Each row is a point. The last column is the point's height on a tilted bowl or saddle (a function of degree 2), plus a little noise. Count its main directions that bend up, bend down and stay straight.

Points:
[[ 13  32  22]
 [  7 -15  -6]
 [ 24  -2 -14]
 [ -9 -23   7]
 [ 31  11  -8]
 [-48 -14 -18]
 [-39 -23   3]
 [ 40 -58  -4]
 [-72  15 -91]
 [ 19   5  -9]
 [ 13  -2 -10]
 [ -3  -9  -6]]
Directions: 1 up, 1 down, 0 straight

Points:
[[-24  41   5 -44]
 [-31  -2  19  11]
 [ 26  26  -3   4]
 [ 26 -11 -34  -2]
 [ 19 -25 -34 -22]
 [ 18 -30  47 -79]
 [ 12 -24 -39 -22]
 [-52  14 -24   8]
 [  7  11 -10 -17]
 [ 11  24  33 -13]
 [  7  -3 -58 -18]
 [-31 -25  26   3]
 [-46 -73   2 -15]
 [  0   4   7 -17]
 [ 45  14 -10  42]
 [  3  -6 -53 -21]]
Directions: 1 up, 1 down, 1 straight

Points (22 x 5):
[[-11  -5  43 -29 -28]
 [  1  52  21 -17 -29]
 [ 43 -10 -31   3 -29]
 [ 34   0 -29 -18 -24]
 [ -4 -22  41   8 -26]
 [ -8  -3   1  28 -15]
 [ -8  17 -30   6 -14]
 [ -6   5   6  25 -14]
 [-17 -19  -3 -10 -12]
 [-14 -20 -18  14 -14]
 [ -3 -36 -25 -36 -24]
 [-35  14  18  43 -29]
 [-47  35  13   6 -26]
 [  8 -35  -5  34 -26]
 [-49  28   9 -41 -34]
 [-10 -14  17  36 -22]
 [ 22 -32 -53 -13 -31]
 [-23 -24   8   8 -16]
 [-23   1  40  43 -33]
 [ 24   9   1 -95 -72]
 [-44  18 -26  26 -28]
 [ -3 -29  27  -4 -21]]
Directions: 0 up, 4 down, 0 straight

Points:
[[ 19   7 -38   3 -37  22  20]
 [-35  -9 -11  -9 -25 -14  13]
 [-48 -23 -21  21  20 -17  27]
 [ 12  -9  19  18  15  30  -5]
 [-27  -5 -27 -58   2   9 -23]
 [ 11 -32  62 -15  64  34  77]
 [-22 -11 -24  -7  10 -18   9]
 [ 10 -22  -2 -11  30  62 -19]
 [-30   3 -38  24 -48 -12  43]
 [  3 -17  34 -33  37 -40   0]
 [ 20 -26 -46   2  -9 -42  12]
 [-23 -46 -10  34  20   1  -8]
 [-47  26 -31   3  21   0  21]
 [-16  34  15 -62  12 -23 -19]
 [ 33 -41  -9 -10 -50  15  20]
 [ -2  25  70 -35  45  15  73]
 [ -6   6 -49  26  16   9  13]
 [ 41   9  -7 -30   4 -68 -52]
 [-15  14 -26  67  11  38 -50]
 [ 10  19   3 -24  17 -20  -7]
 [-31   8  30  44   4 -31 -13]
 [ 10  24  43  -8  63  32  49]
 [  0 -26  -2  20 -27  32  -8]
 [-23  -2  -4  13  -9  22 -11]
 [ 36  -5  21  22   3   0   6]
 [-18  34 -37  20  19  64 -56]
 [ 58  -5 -14 -19  -5  21  37]
 [ 19 -67   1  -8 -40  66 -13]
 [ 13  11 -16   4 -13 -24  -3]
 [  6 -13 -13  26  -3 -65 -36]
 [-47 -21 -46  27 -17  -4  40]
 [-11   1  23  46  -5   7 -18]
 [  6  23  13  59   0 -13 -30]
 [  5 -17  -9  -3  36  12   6]
 [-24 -48 -22  10  44  44 -11]
 [-28 -40  -3  11  25 -12   8]
 [ 11  20  17  -7 -25  33   4]
 [-39  -1 -17 -34 -11 -20   6]
 [ 12 -26 -25 -30  52  22  25]
 [ 44  28   7   0  49 -42   8]
 [-47 -32 -16 -19  -1  -2  18]
 [ 22 -32 -18  -9  11  55 -12]
 [ 32 -25  -4  -1 -34 -31  -7]
 [ 13  13  25 -28 -40 -25  -7]
 [ -7   6  28  15  15  38 -10]
 [ 15   8  -4 -25  26  50  -9]
 [ 14  35 -62  56  -1  -6  36]
 [-33   5 -19   8 -16  64 -51]
 [ -4 -10  -8 -38  44 -51  -1]]
Directions: 3 up, 2 down, 1 straight

Points:
[[-24  -9   4 -25   4 -10  22  32  18]
 [ 40 -70   1 -34  10  29  -9 -20  39]
 [ -8  -9  23  36  51 -23 -21  29  11]
 [ 21 -26  31  48  -9  -1 -31  67  41]
 [-23   4   1  -8  14   4 -30  32  15]
 [-33  23  28 -48 -13 -15 -23  19  21]
 [-15  18  25  -5 -29   6  23 -10  23]
 [ 54 -18  -2  43  15 -53 -14  19  31]
 [-44   7 -18  -3  21 -35   3 -12  19]
 [ 21  16 -21  34  19  60  -7 -45  54]
 [-41 -32   2  10  23 -42   0 -13  17]
 [ 72  -2 -11 -12 -12  -3  -6 -29  41]
 [ 15   4  27 -48  56  20   3 -36  -4]
 [-11 -32 -37 -13   4  18  34  28  29]
 [ 68  12  30  27 -23   0 -13   0  45]
 [-13  13 -11 -21 -23  -2   3  50  16]
 [-15  10 -53  44 -36 -12  20  -7   7]
 [  5  17   8 -74 -53 -14 -63 -13  15]
 [ 19 -39  -7  27 -54 -25  22  -4  13]
 [ 36 -10  23 -33  -2  10  31 -24  22]
 [-19   8 -14   9   5  13  28  -3  13]
 [ 15  -6  17  17  19  -8   4  -3   4]
 [ -6 -13  33 -41 -39  42   2  -1  26]
 [ 11 -26  40 -47  77  26  11 -17   9]
 [ 35 -44 -28 -39 -22 -24  -5   0  20]
 [-41  -4   7  -1  23  65  60 -39  77]
 [-50   9 -14 -36  10   7   0  -3  25]
 [ 18 -24 -36  -3 -44  13 -61  17  20]
 [-16 -51 -33  -4 -18  -4  64 -43  47]
 [ 38  28  28  -3  -3  -2 -10 -13  19]
 [  5  16   6  26  16  37  45  -6  28]
 [-10 -10 -19 -33   0 -13  47 -30  24]
 [ -4 -31  29 -17 -12  -6  26   3  21]
 [-16 -18 -14   3 -15  17  -4  24  12]
 [  5  23 -16  -9 -26   9 -18  14   8]
 [ -3  11 -13 -13  -2  25 -18  23  11]
 [ 36  10 -44 -35 -19 -10  13 -41  34]
 [-26   1  23  40   9  51 -27  16  41]
 [ 18  12 -26   9  -9  -6 -23 -25  10]
 [-42 -10 -43   9 -24  15  -3 -12  27]
 [ 13  21 -11 -27   6   5  39  -7  13]
 [ 11  25   8  -8  67  22 -21   3   7]
 [ 10   1   3  12   6 -21  26  45  20]
 [  3  15   3  23 -12 -41   6  -2   7]
 [ 26 -52  11   5 -28 -40  -5  33  32]
 [ -9 -31   5  31  24 -33  -3  -5   0]
 [ -6 -35  29  42  55  -1  10 -51  12]
 [ 20 -12  36  22 -35  54  22  22  51]
 [-27  44  -3   7  21  40  -7  21  32]
 [-14  18  25  19 -71   7 -48 -69  74]
 [ 29  -4  38 -27  44 -25  28 -44  20]
 [ 17  43  -6 -27   3   2 -19  -1   6]
 [-13  37 -10  25  -8 -42  18  37  20]
 [ 40  24   9  10   8  10  -7 -29  20]
 [  4 -58 -39  21  42  -1  52 -24  35]
 [  0  -9 -27  27 -33  -4  53   4  15]
 [ 11  30  35 -79 -37  43  -1   8   4]
 [ -6  -1  49   3  42  38 -39 -17  35]
 [  1 -62 -10 -39   2   2  44  87  71]
 [-32  24 -20  30   1  17 -17  22  16]
 [ 33  -5  23 -17  29   8 -55   6  16]
 [ 32   1  18  -2 -17  -3  26  40  25]
 [ 14 -49  18 -44  52 -54 -15  14  32]
 [ 29 -38  -4 -27 -28  24  14   8  19]
 [ -6  -3 -41 -24  38 -16  28 -25  18]
 [-21  81   1  29   4   4   3   9  28]
 [ 21  -1  21  -4 -42 -38  12   7  26]
 [ 18   9 -21 -24  10   8 -22  -5   4]
 [ -7 -45 -36 -59  44 -26  29 -48  28]
 [ -6  40  -2  -4  23 -34 -22  -1   8]
 [-11   2   7  33 -34  47 -69  10  42]
 [-35 -20  42  -8 -11  14  26 -17  39]
 [ -8  -9 -10  21 -29 -19  -8 -60  22]
 [ 16  27   4  -8  48 -13 -10 -37   1]
 [ 68   9  -9 -95 -16   3 -39  61   4]
 [-34  -3  24  -5   0   8  25   1  23]]
Directions: 6 up, 1 down, 1 straight
